Each row of a before or after table is a point. One or more steps were done to the points. Then noise was added and the rows were shuffled. The steps act on how far a point lies along the listed directions, d1 being the first. Name the steps. A step turns or swaps two directions, mirrors them in a line or flattens them onto one, adds a multiple of one to another, or multiplies one. Angles are multiples of 10 degrees, from the lower direction toward the higher: turns from -170 to 170, lines from 10 to 170 but not 90. Use the fewest steps. Two steps may share a direction if one is a turn and the other turns, adds or multiplies; they go together, in the order done. Otherwise the lowest direction goes first.
(in the rows, 128 means zero)

Directions:
(1): [ 86 147  73]
(2): [172  95  83]
(3): [ 91  68 136]
Before (11 x 3):
[[165 143 108]
 [150 137  47]
 [171 135 186]
 [173 146 127]
 [ 87 117  28]
 [143 132 154]
 [ 48 120  87]
 [185 159 136]
 [148 151 181]
 [ 84  99 116]
 [ 92  72  80]]
After (11 x 3):
[[106 101 102]
 [144  68 104]
 [198 107  88]
 [128 151 152]
 [155 143 150]
 [165  81  42]
 [100 102  59]
 [169 159 153]
 [106 162 167]
 [160 130 134]
 [119 163 183]]
Steps: turn d1 and d2 by 50 degrees; multiply d3 by 0.7

Directions:
(1): [133 103 142 180 140 208]
(2): [102 190  82 126 183 150]
Before (12 x 6):
[[122 181  88  88 168 104]
 [145 106 159  96  68  82]
 [123 196  74  51 135  20]
 [ 87 167  95  42 138  16]
 [137  92 154  97  93  88]
 [129  88 150 125  99  66]
 [114 163 102 131 163  96]
 [100 188  79 129 175 164]
 [ 96 178 131 113 139 108]
 [151  83 145 102  80  84]
 [155 139 118  79 123  27]
 [107 119 135 145 122 162]]
After (12 x 6):
[[149 111 131  83  92  63]
 [179  25 194 173  70 154]
 [139 122 152  88  73  72]
 [148  14 202 151  71 143]
 [135 106 148  84  90  80]
 [125  94 142 123 105  50]
 [119 111 169 153 112 151]
 [142  95 143 180 128 148]
 [159  76 163 157 124 188]
 [ 97 152 114 124 137 137]
 [190  55 177 133  85  98]
 [119 129 122 174 145 221]]
Steps: mirror d1 and d2 in the line at 50 degrees

Directions:
(1): [124 177 199 155 102 131 149 202 147]
(2): [162  94 201 116 129 158  72 117  71]
(3): [111  91 108  69  96  77 130 193  85]
(4): [ 87 171 147 142 111  98 169  77  53]
Before (8 x 9):
[[139 108 124  89 124 114  95 151 107]
 [136 119  99 158 170 146 144 103 163]
 [138  89 203 114 110 129  96 130  55]
 [125 128  90  92 117 116 139 119 117]
 [162  55  84  68 128 137  92 146 148]
 [138 120 125 156 140 157 116  84 158]
 [167  53   7 109 175 126  88 100 194]
 [159 114 141 115 117 143 109 165 145]]
After (8 x 9):
[[100 120  88  65  98  59 136 179  80]
 [ 79 125  65 107 100  60 187 182 147]
 [ 84 101  77  55  84  55 165 119  36]
 [122 108  75 126 151  96 124  14  48]
 [119 147 148 121  95 105 153 137  82]
 [137  99  89  63 106 112 122 152 106]
 [134 163 137 205 162 186 133  24 176]
 [149 140 148 192 186 186 127  44 144]]
Steps: turn d2 and d4 by 160 degrees; add 0.5 times d1 to d2; multiply d3 by 2.5

Directions:
(1): [ 91 100 154 127 173  79  25 101 180 110 163 129 121 100]
(2): [118 104 124 149  96 126 128 128 188 193 108 165  33 182]
(3): [130  45 147 153 145 151 110  86  56 135 130 195 159 175]
(4): [144  37  79 125 140 118 156 154 183  63  71 112 144 131]
(5): [ 59 166 102  83 172 126 154  82 167 159  90 149 188 171]
(6): [ 69 143 133 201  77 196 103 156 160 111 108 163 169  93]
Before (14 x 14):
[[146 179 131  42 157  85 179 131 109 131 140  72 157 125]
 [117  97 134 134 123 135 100 124 144 108 132 136 113 122]
 [127 111 180 123 161  79  28  80 121 149 195 143 112 131]
 [134 130 153  96 162  74  74 104 148 127 185 115  76  97]
 [ 78 139 157 131 113 163 134 128 159 177  92 165 145 165]
 [ 87  74 119 187  86 175 109 136 141  96 101 157 138 121]
 [121  99 127 150 109 144 160 125 144 143  91 151  99 151]
 [108 133 117 149 121 171 141 144 122 105 102 144 175 132]
 [ 92 172 146 121 163 119  49 115 185 112 151 152 145 126]
 [134  98 135 154 121 124 105 117 150 142 127 156  92 155]
 [131   7  73 126 134 137 152 134 161  97  76 142 100 183]
 [129  21 160 155 133  90  75 103 129 146 142 195  58 171]
 [162  69  91 136 107 144 176 124 123 116 100 149 107 187]
 [136 114 113 144 133 136 122 107 108 134 107 152 175 129]]
After (14 x 14):
[[ 79 128 139 168 102 156  77 135 142  78 130 123 155  79]
 [130 171 110 129 123 119 114 120 153 138 114 120 148 100]
 [128  98 127 130 123 138 119 131 134  91 123 124 134 113]
 [193  72  78 107 119 117 198 160 138  72  90  89 151 134]
 [ 90 146 163 118 134 171 135 124 113 133  99 149 211 139]
 [162  68 130 112 157  99 133 141  81  35 133 109 192  84]
 [129 144 142  65 133  88 162 119 148 197 133 125  71 185]
 [ 87 102 146 105 189  96  30  90 122  84 180 111 156  99]
 [147 107 129 135 142 131 122 121 101  89 126 129 170 122]
 [126 155 154 120 154 109  72  91  95 107 193 121 145 110]
 [183  49  95 105 141 116 180 136 131  92 106 121 100 140]
 [ 87 176 133 144 120 152 102 135 153 135 133 139 137 117]
 [107 131 161 142 146 131 104  97  95 118 141 139 163 106]
 [134 101  85 124 131 154 157 150 186  84  70 152 153 162]]
Steps: swap d1 and d4; multiply d3 by 0.7; turn d2 and d3 by 130 degrees
